Every row gives one point. Each copy is the shape, with its points in the same order, stretched, turned, moved and blurred by noise. Some copies are also mirrored. Which?

Shape:
[[-12 -36  53]
 [-23  26 118]
 [ 47   7 -27]
 [ 10  34 -70]
 [ 17 -18  20]
 [ 32  12  29]
 [-24  23  19]
 [  7 -27 -33]]
Copy 1:
[[ 44 -42  15]
 [121 -51 -35]
 [ -1  54   8]
 [-42  61 -39]
 [ 26   7  14]
 [ 49  22   1]
 [ 24 -10 -43]
 [-32  17  13]]
Copy 1 is: mirrored
Copy 2:
[[ -65  -11   21]
 [-101   76   34]
 [  47   -3   26]
 [  75   10  -27]
 [ -15   -5   28]
 [  -2   25   41]
 [ -20   37  -14]
 [  19  -34   -3]]
Copy 2 is: only turned
Copy 3 (8 x 3):
[[ 35 -11  41]
 [  2  41  99]
 [-54 -19 -25]
 [-52  34 -63]
 [ -7 -17  13]
 [-38 -10  26]
 [ -4  44  12]
 [  2 -14 -35]]
Copy 3 is: mirrored
Copy 4, 8 rows:
[[ 55  -4  47]
 [ 68  77  65]
 [  8  -3 -40]
 [-48   0 -31]
 [ 30  -8   7]
 [ 44  30  -9]
 [ -9  42  19]
 [ -2 -44  -2]]
Copy 4 is: only turned

Shape (10 x 4):
[[ -4  10  18   3]
 [-39 -50  44  50]
 [ -1  30  53   7]
 [ 42  18 -14  -2]
 [  9 -26  24 -15]
 [ 18   0  24  -8]
 [ 20  23 -37 -19]
 [ -4 -75  41 -18]
 [-99  18  50 -26]
 [-51  21 -55  39]]
Copy 1 (10 x 4):
[[ -1  -1  21  23]
 [-56 -45  63  39]
 [ 18   6  50  41]
 [ 32 -18 -16   2]
 [-11 -12  33 -11]
 [ 10 -10  27   4]
 [ 15   3 -35   0]
 [-44 -27  60 -32]
 [-60  70  58  50]
 [-42  -5 -42  62]]
Copy 1 is: only turned
Copy 2, 10 rows:
[[ 26  22  -4  24]
 [ 82  -7 -49  86]
 [ 57  43  23  35]
 [-24 -11  26   8]
 [ 48  -6 -15   6]
 [ 26   1  14  12]
 [-40  11  -6 -13]
 [ 92 -41 -46  13]
 [ 75 111 -80  -1]
 [-52  29 -87  54]]
Copy 2 is: mirrored
Copy 3, 10 rows:
[[  -9    8   16   46]
 [ -34  -52  -22   95]
 [  -5    8   41   67]
 [  31   30   12   -2]
 [ -27   23  -16   52]
 [  -2   23    8   46]
 [ -10   29    4  -31]
 [ -45    6  -54   85]
 [-121   -3   47   68]
 [ -39  -56   22  -28]]
Copy 3 is: mirrored

Shape:
[[ -67   33   11   22]
 [  27   10    1   24]
 [  33  -33   17   26]
 [ -11   21   45   18]
 [ -34   37   -6   21]
 [  21  -36   -3   26]
 [  36   33   41  -77]
 [   4 -121  -36    0]]
Copy 1:
[[-43  43  50   5]
 [ -4 -15  -6  23]
 [ 39 -12  10  37]
 [-14 -14  56  19]
 [-41  25  19   0]
 [ 38   7  -1  25]
 [-15 -82  28 -70]
 [106  58 -11   0]]
Copy 1 is: mirrored
Copy 2 (8 x 4):
[[ -52  -16  -21   65]
 [ -31    6    4  -12]
 [ -22  -37   12  -32]
 [ -21  -18   29   29]
 [ -34    6  -13   37]
 [ -34  -42  -19  -18]
 [  77   21    4   18]
 [ -26 -120  -80  -23]]
Copy 2 is: mirrored
Copy 3 (8 x 4):
[[-34  21  32 -60]
 [  1 -19  21  -3]
 [  3 -56  -2  -3]
 [  8 -27  38 -58]
 [-21  13  30 -27]
 [-10 -39 -11   9]
 [ 82  10 -13 -41]
 [-52 -58 -89  26]]
Copy 3 is: only turned

Shape, 11 rows:
[[-19 -67  48  51  72 -20]
 [ 17  -3  49  57  74  49]
 [-15 -12 -23  47  19   0]
 [ -3 -40 -67  14  -3  12]
 [ 34 -10  42  58   2  24]
 [ 60   1 -48  37 -14  39]
 [ 57 -21   9  -3   3  10]
 [  5  19  -9  38 -14 -30]
 [ -6 -13 -62 -39  49 -12]
 [ 98  46  40  -7  -9  -5]
 [  4  45  31 -53 -12  28]]
Copy 1, 11 rows:
[[  84  -63   36  -39  -16  -49]
 [  79    1   68  -94   33  -35]
 [  41   -2  -19  -20   36  -44]
 [  -4  -32  -47    5   71  -15]
 [  97   14   17  -55   25   13]
 [  42   10  -47  -45   89   17]
 [  32  -31  -20  -60   25   39]
 [  45   24  -45  -33    6  -16]
 [ -64  -59  -41  -37   33  -28]
 [  49   23  -29 -112   -3   66]
 [ -52   22   24  -59   -7   47]]
Copy 1 is: only turned
Copy 2:
[[ -8  38 -46  70  81  16]
 [-30   8  35  61  30  59]
 [ 27 -11 -40  38 -13  27]
 [ 62 -59 -51   3   7  15]
 [ 35  31  43  61  14  34]
 [ 68 -58  23  36 -19  30]
 [ 39 -20  39  28  40 -14]
 [ 41  12  -6  42 -36 -11]
 [ -3 -88 -47 -15  20 -31]
 [ 24  -2 111  44   0 -43]
 [ -9  -5  80 -40 -16 -24]]
Copy 2 is: mirrored

Shape:
[[ -9  -7  35  -2 -56 -10]
 [  4  -5  24  11   6  33]
 [ -8  -3 -23  25 -37  45]
 [ 30  46  -1  41 105 -40]
 [-41  13  -9 -14 -21  12]
 [ 37 -38 -36  24  36 -57]
 [  7   2 -46  49   1 -53]
 [-43  -9  38   6 -35  40]
 [  9  57  15  10 -51  51]
 [ 19  37 -26 -16  11  28]
 [ 22  85  26  53 101  16]]
Copy 1:
[[ -5 -37 -12  -6 -47  14]
 [-22  27 -21  11  -8  35]
 [-16  -7 -76  13   1  10]
 [-20  87  70  86   2 -11]
 [ -6   9 -33  -6 -21 -26]
 [ -6 -13  57  52  46 -12]
 [-19 -22  12  61   8 -48]
 [-38  12 -44 -26 -32  26]
 [ 11   5 -85  26 -44  11]
 [ 36  39 -47  19   1   3]
 [-23 121  30  90 -29   9]]
Copy 1 is: only turned
Copy 2, 11 rows:
[[ 46  31   0 -36 -30   9]
 [ 10  -7  20 -52   5  31]
 [ -4  18  -6  -6   4  55]
 [-42 -44  16 -60  66 -59]
 [-21  34 -26 -42 -28  21]
 [  0 -64   2  10   3 -51]
 [-22   3 -11  27  10 -40]
 [  8  40  17 -53 -35  45]
 [ 25  48 -20 -49  36  57]
 [-12 -10 -39 -45  29  27]
 [-47 -13  25 -95  96 -14]]
Copy 2 is: only turned

Shape, 14 rows:
[[ 21 -51  24   4 -13  69  -9   9]
 [-30 -25 -42 -54 -26  57 -53 -50]
 [-36  -8 -25 -44  46  12 -26  41]
 [ 16  49  37  -9  -4 -36  -8  56]
 [-39   5  35  10  38  43   1  -7]
 [ 41   6 -28 -25 -26 -19  32  50]
 [-37  22 -17 -18 -21 -39 -14 -26]
 [-15 -39  37 -56  65  -2  43  12]
 [-12  42  -4 -11  24  -9  23  11]
 [-39  44  23  -1 -17 -29  10  -3]
 [ 11  47 -13  27   7 -24  -6 -45]
 [-45 -46  49  43 -19 -29 -49 -33]
 [ 45  48 -39  27   7  65  44  -8]
 [ 13 -35  47  52 -31  51  13  40]]
Copy 1:
[[  42  -17   25  -27    3  -22  -82   26]
 [  -9   69  -33   27  -10   -8 -121  -18]
 [ -35   49  -30  -52   33  -32  -33   12]
 [ -18  -13   11  -82  -13   60   22   -2]
 [  26   22   61   -5   43   -6  -29   -2]
 [   1  -28  -48  -35  -27   32   21   34]
 [ -39   34   -5   10  -26   24   -2  -46]
 [  52   46   16  -58  -11  -59   23   11]
 [  -3   22   -2  -15   22   42   34    5]
 [ -29   31   49  -12  -12   48   17  -17]
 [  20    0    2   19   19   65   23  -53]
 [ -24  -12   82   13  -19  -30  -48  -76]
 [  69  -27  -27   26   51   82   -3   51]
 [  25  -65   71  -24    6    0  -48   47]]
Copy 1 is: mirrored
Copy 2, 14 rows:
[[ 40  -7  43  36 -30  87 -35  18]
 [ 12  -3  58 -11   5 100  36 -77]
 [-12 -24 -10 -42  45  48  23   7]
 [  4  39  18  -2  42 -24   3  73]
 [ -7  22 -30  33  34  46 -18   3]
 [ 14  23  26 -57 -35  -1  17  57]
 [-29  28  27  -8  26 -14  45 -35]
 [-26 -28 -33 -49  34   3 -69  -8]
 [-13  45 -30 -24  26   0  13  19]
 [-44  58   6  10  30 -17  16  14]
 [ 29  55 -16  18  25 -22  34 -15]
 [-23 -22  47  91  32  -2   2 -32]
 [ 60  79 -42  -7 -43  53  19  33]
 [ 17  14  28  67 -43  57 -29  69]]
Copy 2 is: mirrored
Copy 3 (14 x 8):
[[ 36   6  78 -23  32   7   6  18]
 [-16  16  40 -78 -45  28 -50  55]
 [-28 -31 -10 -25  66   7 -21  55]
 [ 40  -2 -61  54  59 -43 -38  11]
 [-37  22  40   3  61  19 -12   3]
 [ 79 -28 -55  15  23  -7  14   0]
 [-23  -7 -48  -8 -25 -29 -46  -4]
 [ -7 -26   1 -76 101 -31  -1 -10]
 [ -3  16 -50  13  49   8 -16  -6]
 [ -7   8 -41  39  14 -15 -58 -23]
 [-19  57 -47  27 -11 -21   5   8]
 [-49 -23  46  25 -31 -79 -38  -6]
 [ 39  67 -18  16  28  64  47   6]
 [ 41  -8  72  46  24   3  10   1]]
Copy 3 is: mirrored
Copy 4, 14 rows:
[[  26  -68   44    2   26   56  -61   -2]
 [ -55  -54   21 -115   10   21  -61  -25]
 [ -40  -15   20  -44   11    1  -26   82]
 [  41   20   38    4  -62   15    3   47]
 [ -41  -17   78   12   31   13   -5   17]
 [  55   34   -2  -32  -14   52  -32   38]
 [ -17   18   -5  -49  -29  -12   -8  -23]
 [  14   18   55    0   63  -52  -57   55]
 [  -5   45   38  -19    1   23    8   33]
 [ -11   41   35    2  -40    5    1  -13]
 [   5    6   14  -36    0   22   53  -31]
 [  -8  -66    4   33  -24  -40  -19  -50]
 [  10   15   44  -35   40  117   28    8]
 [  27  -47   49   64   -6   67  -44   -1]]
Copy 4 is: mirrored
